Every row gives one point. Any point is a mix of the corners, with weights that add up to 1. It lies inside the corners' shape when no weight is negative. Say inside or outside, and name the corners with a negative weight.

Corners:
(1): [10 -8]
(2): [-47  25]
(3): [ 26 -60]
Points:
[  8 -37] -> inside
[ 21 -27] -> outside (2)
[ 23 -55] -> inside
[ 18 -20] -> outside (2)

Corners:
(1): [  7 -46  16   7  -9 -29  17 -19]
(2): [ 33  -9 -38   4  37  -7 -27 -34]
(3): [ -5  22   9 -28   9  -5 -32  10]
(4): [-14  15  17 -11 -26  11 -10  33]
(5): [-4 32 21 11 35 17 -1 15]
(6): [-17  27 -10 -15 -15   1  27  -2]
(7): [ 15 -39 -60 -26  17  -8 -46   6]
(8): [-47   5   1   1 -11  24  31 -24]
(9): [-31  18  13  11 -18 -22  -1  22]
Points:
[  8 -16 -13  -9  12  -2 -10 -10] -> outside (9)
[-6  4 -8  2  6  1  2  0] -> outside (3)
[ -1   0 -14 -12  10  -7 -13  -3] -> outside (4)
[-16  15  -4  -7  -7  -3   8   0] -> inside
[  1 -10   8 -10 -13 -22 -28  18] -> outside (5, 6, 8)
[  8 -21  16  10  -7 -24  11  -3] -> outside (3, 7, 8)

Corners:
(1): [ -9   2  15  28  24 -24 -16  25  -6   9  -8   8]
(2): [ 16  26  18  -4 -19  21 -19 -17 -22  -9  21  -3]
(3): [-10  -5  20   6 -10 -32  29 -37 -16  -6  21 -22]
(4): [  3  -7  -8  -2   3  -3 -19   5 -13  -6  -4  -3]
(5): [-10  -5  19  -5  -5  -3   8 -12   9  -2 -21   3]
(6): [ 21  26  -6 -10  -4 -29  13  28 -25  29 -30  12]
(7): [  0  13  -9  24   4  40 -24 -19  11 -18  23 -31]
(8): [-22   3 -11  28  -8  -4   5  22  11  -8   6  -1]
(9): [-25  11  16  12 -15  29  -8  17   4  27  26 -11]
(10): [ -6  16 -16 -30   8  27  11  -8  -2 -14   2 -17]
(11): [ -8   5  24   3 -14  18   1 -34  27  10  17   7]
(12): [  3   4   3 -17 -22 -16 -13  29  26 -12  -1   7]
(13): [ -3 -15  12   8   0  20 -10  17  18 -11  15  -5]
Points:
[ -1  -2   0   7   1   4 -15   2   3 -25  18 -15] -> outside (5, 6, 9, 11)
[ -4  13 -19  12   4  -6  -9  60   0  14 -12   3] -> outside (2, 3, 5, 11)
[-11   7  10   9  -7  16  -6  -6  13  -7  17 -10] -> outside (4, 6)
[ -3  -2   3   0  -3  -2 -10   2   7 -22   2  -8] -> outside (6, 9, 11)
[-3  5  4  1 -3  4 -6 18  5  5 -4  6] -> outside (3, 7)
[ 0 10 11  0 -8  9 -8 -3 -3  2  9 -3] -> outside (8)

Corners:
(1): [ 18   3  -2 -12 -41 -21  44  -8  53  29   6  13   3  10   2  -6  30  -3
  -4   1]
(2): [ 17  -2  17   5  -7 -30  13  24  -6  11 -44 -13   9 -22  12   6   6 -39
   5   5]
(3): [-40 -32  -3  -3  13 -10 -10  22 -32   0  39  26  26  -1  -5  32 -15  28
 -13  -5]
(4): [ -6   7   6   3  -3  38 -20  24  17  28  17   2  11  17  11 -28  36  -7
   3  -9]
(5): [-21  -6 -20   5  13  -5   7  -5 -60 -30  10  19  -1  -8 -14  35 -53  -2
 -12 -25]
(6): [  1   6 -23 -19  14  -3 -26   3  -3 -10  13 -24  -9 -16  13 -25  17  30
 -29 -12]
(7): [ 16 -24   9 -12 -16 -21   9   4   6   6   4 -20  28  16  22 -28  -2 -32
  -9 -21]
(8): [-31  27  14 -12   3 -22  16  58 -25  16 -27  18 -21  19  11  -5  56 -38
 -28 -12]
(9): [ 15  27  30  -8  23 -30 -20  48 -16  -3  14  31  13   2  -6  -8 -27  -4
  -3 -16]
(10): [ 20  12 -30  -7 -12 -32   7  10  52   0   4   7  21  -6  10 -16  16  15
  -6 -11]
(11): [-16  16  11  -5  -2  16   7  12  -9  -5   2  39   2  -8  39 -20 -19  15
 -37  14]
(12): [ 41 -18 -17  10  18 -30 -35   4 -54  -9  -4   9   2  27 -31  39 -18  29
   1 -25]
(13): [ 27 -11   6  24  13  14  -1  10  -5  12  -9   7 -24 -11  26  -9  16 -27
   8  -8]
(14): [-24  27 -13  -3   0 -39  29  -5 -12   0  -6  21  -1  24  12  -8 -12  34
  -9  12]
(15): [ 18  10  -6 -13  25 -28  43  10  -5 -13 -42  21 -17  18  22  -1 -29  20
  -3 -27]
(16): [ 31  -4   3 -14  21 -23  24 -13 -18  10 -12  12  46 -19  19  19 -20 -19
  14 -15]
(17): [ 37 -23  -4  20  35 -27   9 -13   6 -45   5  21  16  20  -8  -3 -42  12
  -1  27]
(18): [  2 -16 -12  14  -4  -7  23  -4  23   7   3  15  14 -21 -27 -21  23  18
  -9 -36]
(19): [  6   1 -17  10  19 -14  23  25   6  16   6  10  18   6 -27   6 -16  -8
 -11   4]
(20): [-26  -1  32  45  -2   5   9  16 -25  -3   6  11   0  14  -6  26  17  -2
 -17  11]
(21): [-22 -45  26  27  16  -8 -51 -15  -3  12  21 -19  12  24  10  27  30  18
 -13 -13]
Points:
[ -5  -4   6   2   6 -11  -3  11 -14   2   7   9  14   2   0   4  -2   0
 -12  -3] -> outside (10, 13, 15)
[-10   7   1   2   7 -14  15  16  -8   5  -7  11   1 -10   6   6   3  -1
 -15  -5] -> outside (4, 7, 12, 17)
[  3 -10  -6   2   4 -22  13  -2 -14   7  -6   1   9  -2   5  14   3   0
  -4 -16] -> outside (4, 9, 11, 17)
[ -5   3 -13   2  19  -7  -5  14 -10 -11   3  20  -7   5   3  -7  -8  25
 -17 -14] -> outside (1, 2, 7, 16, 20)
[-11   6   7   2   5 -15   2  21 -15   5  -1  12  -2  10   3  -1   3   3
 -13  -9] -> outside (10, 16, 17)
[ -1  -3   3   0   6 -17   7   9 -10   3   0   9  12   4  -1   5  -4   2
  -9  -7] -> outside (10, 13)
[-1  2 11  9  4 -4 12 10 -1  6 -3  7  2  6  8 -7  6 -9 -9 -3] -> outside (3, 10, 12)
[  5  12  -9   1  16 -21  14  12 -23 -11   0  27  -2  11   0  12 -20  13
 -11   1] -> outside (2, 4, 7, 18, 21)

Corners:
(1): [-13  28  13  13  -2 -10   5 -15   7  17  -7 -16  25  26 -22  13  27  16
  29  24]
(2): [  1 -32 -22  -2  11 -14  16 -33 -19   7  20 -43 -19 -42  29 -15 -50 -39
 -40 -39]
(3): [ 42   1  12  17 -27 -28  12   2 -10  -9  -6   5 -26   7 -24  -2 -20  -2
 -12 -21]
(4): [ 28 -37  -5 -37   4 -19  17 -36 -31 -42 -36 -32   4 -17 -16 -30  32  15
 -44 -23]
(5): [  2  24 -27 -40   2  27   4  -1  -8  40  14  27  32 -24  15 -30 -16 -31
  16  20]
(6): [ 18  -2 -13  24   3 -16 -14  40   2  24  26  -8 -38  57  28 -39  34  -2
  41  12]
(7): [ 21  22 -25   4  -2 -24 -18  -9   6 -45  18 -20 -34 -14   4 -12 -39  -8
   6 -32]
(8): [ 52 -20   2  27 -31   1 -23 -19  -8 -54 -19 -13   7  -5 -20  -2 -23  -8
 -22  31]
(9): [-14  30 -19  11 -12  -7 -29  13  -7  -4  -7  19  -1  23  22  11  -7  16
 -15 -14]
(10): [-19  32   7  27   2  40   9   7  22  31 -15  41 -26  -3 -35  -6  -4  -5
 -11  16]
(11): [-31 -37  11 -31  -2 -22 -25   9   0   4  -6 -25 -22  -7  42   9  -9 -20
  12 -17]
(12): [ -5 -19   1  31 -11  25  -6 -21 -28 -27 -12  35 -24 -30 -34 -30 -25  31
 -39   0]
(13): [-30  26 -13 -25 -52 -11  23 -27   4  21   6 -38   3  25   0  -4   4 -19
 -10  -8]
(14): [-16   2  -9 -21  17  -8 -19  13 -27 -21  10 -22 -16  29  20   8  16  25
  30  43]
(15): [ 36  42  14  21 -48   9   7 -37  36  19  21   6  11 -20 -60  18  33  36
  17  46]
(16): [ 30  -5  12 -24  -5  30 -15 -18  -9   5 -41  29  -4  -1 -24  37 -18   1
  17  -7]
(17): [-20   5  10  -5 -23  34  30  11 -19  23  16 -19  41  47   3  11  32   1
   4 -18]
(18): [-27  41 -35  13  -8  11 -27  -7 -44   5  26  41  28 -20  15 -25  36 -14
 -29 -11]
(19): [ 23 -38  -4 -17 -10 -15 -23 -26  19  17 -26   1  21  -6 -50  -7 -11   4
 -11  28]
(20): [ 15   8  15   8  -1  -4 -29  10  19  26  48 -54  -8 -18   7 -31 -23  -5
   6  27]
(21): [  1   5  24  25  14 -15  -4 -39  23  -8  39   0 -23  11  17  23  -5  14
 -10  19]
Points:
[  3   0   1  -3  -9  -5  -4  -8  -1  -1   2 -13  -7   5  -3  -1  -5   2
   2   5] -> outside (18)
[ 14 -10   8   1  -5   5  -1 -13  -4  -5 -11   4  -2   7 -15   8   4  14
   0  18] -> outside (7, 13, 18, 20)
[  2   3  -8   1   2   0 -10   6 -16  -4   2  -4  -8   1   9 -15  -4  -6
  -1  -6] -> outside (13, 15, 19, 21)
[  9   0  -2   2  -5  -7  -7 -13  -2  -2   2  -6  -7  -5  -2  -5  -9  -2
  -5   5] -> outside (17)
[ -4  11  -5  -6  -4  -2  -5 -11   3  13  10  -7   1   3   4  -1   6  -1
   4   4] -> outside (3, 8, 12)
[  2  10  -6   2 -10  -3  -5  -6  -5   1   8  -5  -7   1   4  -6  -2  -3
  -1  -2] -> outside (19)

Corners:
(1): [-17  16  10  19   3   2 -12   7  12 -27  29 -12  -3  -7 -28   2  -3   8
 -24  -3]
(2): [ -1  26 -25  15  23 -10  11 -15  19   9 -29 -30  14   2 -43  26 -11  18
 -25   2]
(3): [-10 -21  11 -12 -22 -11  -2   1 -39  -9  29  15  16  22  50  17  23 -27
 -10  12]
(4): [ 14  10   0   9   1  -3  -9   2   4 -11   3   8  -3  -7   4   2 -14   7
  -2  32]
(5): [ 15   7   8  24  -6 -24   2   8 -19   3  11  -2   4 -26 -16  13  -8  -6
   9 -11]
(6): [-49  -6 -44  12  15  14  27 -18  12   8 -25 -17 -13  -5   3   4  28  26
   6  11]
(7): [ -7  20  16  31  23   2 -13   5 -24   6 -14  -7  -5  10  -8  13 -17   2
 -15   0]
(8): [-11 -14   6   2  18  -9   6 -17   7   6 -18 -16  10   9  20  14  27  44
  11  -3]
(9): [ -8  18  13   8   2 -15  13  -3  16  -7 -18  -9 -24 -13 -19  27   2  -6
 -14  -2]
(10): [-18  11 -39  23  16 -23 -22   4  15  23 -23   4 -32   0 -16  27   2   7
  -6 -18]
(11): [ -6   2  19 -10 -60  18   7 -20 -13  -7  31  26  29  30  45   6  52  -1
  28 -19]
(12): [ 11   9  -2   9  17   0   6 -18  11 -17 -31  10   8 -21 -17   3  -1  14
 -27 -19]
(13): [ -6  -8  21  -4 -13  30  -7 -10 -21  18  35   7  13   2  17  30  19 -11
   2   4]
(14): [-19  16  39 -10 -19  16  20  10 -25  22  54  24  31  16  41  -5  45   2
 -11   1]
(15): [ -7  -5  21  -6  10 -23  -1  -4  -2   1  13  12  32  -1 -36   1  -9 -18
   1  10]
(16): [  0  16   4 -12  -3  -7 -28  35 -14  10   9  -3  24 -16  -8   1  -5   1
 -14   9]
(17): [  2 -17  21 -30 -25  31  38  22   3  23  15   4  28  17  28  -1   8 -29
  13 -18]
(18): [-21   2   1 -21  -7 -11  14 -44   5   1  11 -27  21 -10  37 -17  -4  -1
   9   8]
(19): [ -9  14  -3   6  16  13  16 -22  33   4 -17 -36  11  -6  19 -22  44   2
   1  16]
(20): [-15  17   0  18  27 -18  -5  25   8   5  10  11  21  -9   3  26  -9  -8
  -7  -5]
(21): [-10  11 -33 -14  29  -4   7 -22 -17 -16   6 -12 -23   8  29   3  32   9
  12  -1]
Points:
[ -8   2 -13   3   6  -5   4 -10   5  -3 -11 -12   3   2  -4   3   5   9
  -1   2] -> outside (9, 13, 14, 20)
[-10   5  -5   5  10  -1   3  -2   0   4   1  -6   7  -3   2   8   6   5
  -5   4] -> outside (9, 11)
[ -1  11  14  -5  11   6   7   3  -2   0   8  -4  17   0   0   6  -4 -12
 -17   4] -> outside (5, 6, 8, 10, 11)
[-2  7  1  9  2 -7  2 -1 -4  0  4 -3  4 -8 -1  7  5  1 -1  0] -> inside
[-11   4   1  -1   0   0   0  -5  -4   6   7  -4   9  -2   9   8   8   1
  -2   2] -> inside
[-8  9 -6  3  7 -5 -1  0 -4 12 -1  0 12 -3 -4 13  3  6 -2 -9] -> outside (1, 3, 4, 9, 19)
[-7  5  8  4 -3 -5 -1  4 -6  3  8  6 11 -1 -2 13  0 -2 -6  0] -> outside (19, 21)
[-7  8  0 10  0 -1 -4  4 -8  4  3  5  0  2  1 20  6  4 -6 -7] -> outside (15, 18, 19)
[  1  19  -7  16   8  -3  -4  -2  12  -3  -6  -6 -11  -8  -7  16  -7  -3
  -6  -7] -> outside (3, 6, 8, 14, 15, 16)

Corners:
(1): [-22  22  19  11 -14 -10 -35  24 -30  31  -5 -19  -7   4 -11   9  45  41
 -11 -29]
(2): [ -5   8  -8 -34  28  13 -28   6 -21  -2  -7  34  19  12 -21  -9 -24 -13
  21  -1]
(3): [-28 -38  20   2 -29  -2  35  35  29  -5 -60 -13 -33 -13  -4  19  18 -25
 -34  10]
(4): [ 23   3   1   6   7   3 -28  -9 -12  15  -6   4 -18 -11  -4  -7   9   5
  16 -18]
(5): [  4 -10 -16  19  14   4 -16   5 -21  18  14 -13  11   7 -25  31 -10   6
  15   8]
(6): [  2 -22 -15  -4  30   0   2  -9  10 -26  35  41   1  -5 -10  24 -10  12
  33  19]
(7): [  0  -5  20 -12   0  -4 -24 -19  -6  25   2  -3  22  -6   0   5 -12   4
  17  40]
(8): [-18   7 -17  16 -13 -32 -14   8 -26  17  23 -24 -28 -52  26 -27  -4  14
  -5   0]
(9): [-20 -50   4 -43 -24  47  47 -19  22  -7 -39  -9   0  -6  12 -11 -10  -1
 -36 -12]
(10): [-25 -22   6 -15 -31  33   5 -21  -3  19 -23 -41 -16 -29  22  36  21 -22
 -40  17]
(11): [  3   7  10   2  22   8  -9 -17 -30 -24  31 -26   2   0  -2   7 -12   4
  49 -11]
(12): [  6  -3 -16  16  31  -8 -18 -14  -6   4   7  13  16  18  17 -17   1 -20
  12  -1]
(13): [-14  16  15 -18  -3 -37 -24  15  -1  31  18 -10 -29 -28 -15 -21   3  -5
  -6 -32]
(14): [ -5  12  20  14 -11  20 -30 -17   1   5  22  21  25   3  -6  -5 -15 -15
  40  -8]
(15): [ -2 -26  -7 -27 -14   0   2 -22 -23  -9   9  26   0  23  -8   3  -2  -7
  20  -8]
(16): [ -3  10   7   1  13 -15  15 -14 -24  19  10  10  17  -4  18  -4 -24  -1
  17  13]
(17): [  3  41 -26   5  -3 -25  -9  35  -3   9  12 -26  -2 -24  -2  -2  15  -5
   8 -10]
(18): [ 20 -32   1 -22 -15  16  11   8 -10 -21 -12  19 -12  -4   7  -4   7  -3
 -38   5]
(19): [-10  -6  -1  15  23  26  -2  -7   3  11  21   3  19   2 -19  -9  18  -2
  34  17]
(20): [ -2  -5  11 -27  22  43 -46   9  -5   3  24   1  -9  16   4   6   4  22
  55  10]
(21): [-11   5  15 -33 -32  24  17 -32   9  -4 -31 -24 -21  22   5   1 -23 -17
 -47   8]
Points:
[-3 -8  0 -9 -3  5 -4 -1 -3  5 -1  4 -3 -3  0  0  1 -2 -1  2] -> outside (11)
[-1 -4  3 -3 -4  4 -7 -4 -5 10  3 -6 -6 -7 -1 -3  1 -6  6 -3] -> outside (1, 2, 6)
[-6 -4  2 -4 -4  5 -8 -1 -4  3 -1 -4 -9 -4 -3  0  1 -5  1 -5] -> outside (7, 16)
[-20 -10   1 -11   1   8  -3   8  -3  14  -4  -7 -14  -8   6  -1   8   7
 -16   3] -> outside (4, 7, 11, 14, 15, 17)
[ -3 -15   9  -1   2  22  -4  -5  -1   3  -5  -3   8   4   6   4  17  -3
  14   7] -> outside (2, 5, 6, 8, 13, 21)

Corners:
(1): [ -9  13  27 -10   9   7   6  26  40 -26  -8  44  25  27  16  20  12   2
 -29 -34]
(2): [ -8 -38 -21 -17 -31  17  -6  -6 -25  14 -21  10  21  -5   7  25  12   5
  -8 -12]
(3): [  4  15  27  14 -19  -1 -31   2  27  37  28  27  22  22  -3 -10  -7 -51
 -24  24]
(4): [ -7 -14 -12  -7  20   0 -34  34 -17   0 -16  26 -17  -9  -2  13 -23  16
   6 -28]
(5): [ 12  -7  -2 -24 -47  -9  14   9   5  -2   3   8  -2   5 -10 -33  31  -6
   8  -4]
(6): [ 28  14   3  41 -25 -19  11 -11  13 -10   6 -21   3  37  -4  34  -6   7
   6 -37]
(7): [  6   7  -2 -29   4 -18   2 -39  -2  -4   6 -27 -11   6  -4 -16   1  11
  22 -24]
(8): [  0  -8   0 -27  14  15   0  -7   6 -24   2   7 -11  -6   0 -14 -14  -5
  19   3]
(9): [ 19 -31   3  14   9  10  12   3  -7  29  13 -60  36 -13  -2 -17  14   1
  23  37]
(10): [ -7 -11 -14  -7  23  18  -4 -10 -43  -2 -35 -33  14 -20 -16  10 -11   3
  23 -13]
(11): [-29 -11   4 -16  -8 -15 -26  18  12  11  -8  36   2 -30  13  -6   7 -39
  -5 -15]
(12): [ 25 -18   5   9  -9  13 -16 -19 -26  13  -8 -41 -22 -23  -1  14 -27  23
  29 -11]
(13): [ -5  14   4   9 -24  14 -10  -1  -3   8  29  20  10   4  -1  15  -7  -8
 -24 -18]
(14): [  2  35  24  -8   9 -31  -2 -11  -6  12  19 -12   9   7  -4   1 -23   5
  -2  19]
(15): [ -5 -25 -34  13  18  56 -10 -14 -59  -4 -29  10 -14 -17   2 -11 -16  12
  10 -12]
(16): [ 12 -13  18  16 -17  10 -18   1  15  20   3  43 -14   8  -8  21   4 -19
 -32  -9]
(17): [ 11  -2 -22  -8   4   9  27   4  -7  14 -17   0   0 -12 -22 -22  -9  14
  21 -25]
(18): [ -5   2 -18 -25 -17  -8  -1   7  21 -11 -23 -22   3   1  -8 -11  15  39
   0 -11]
(19): [ 29 -42  26  46 -16  25  34  25  41  17  -5 -12   4  18 -17 -22 -10   0
 -21   9]
(20): [ -2 -17  21 -30  23   0 -11 -17   2  -3 -12   3   4 -46 -30 -58 -13 -14
  19  43]
(21): [-26  23  -4   4 -44  -1  -8   3   5  -7   8  28 -27  56  -1  17  15  51
  -7 -36]
Points:
[ 3 -6 -1 -4 -8  1 -4  0 -3  9 -2 -3  2 -3 -7 -7 -2  1  4 -3] -> outside (1)
[ -2   5  -6 -16   3  -1  -3  -9  -9 -10  -5  -8  -5  -5  -4  -8  -4  13
  16 -13] -> outside (2, 3, 16, 19)
[  7  -8   3  -1 -14   5   0   2   2   6  -2   8  -2   2  -7  -6   3  -2
  -3  -6] -> inside
[  0  -9   5   1 -11   8  -9   5   4   4   1  15   2   5   3   5   2 -11
  -5 -12] -> outside (14, 17, 18, 20)
[-3 -2  8 -3 -2  3 -7  3  1  1  3 12  9  4  0 -3 -3 -9 -3 -3] -> outside (12, 16, 17, 18)
[  2   3  10  -3 -21   5 -10   1   5   4   8  22  -8  17   3  11  -4   8
 -19 -12] -> outside (6, 9, 10, 11, 17, 20)
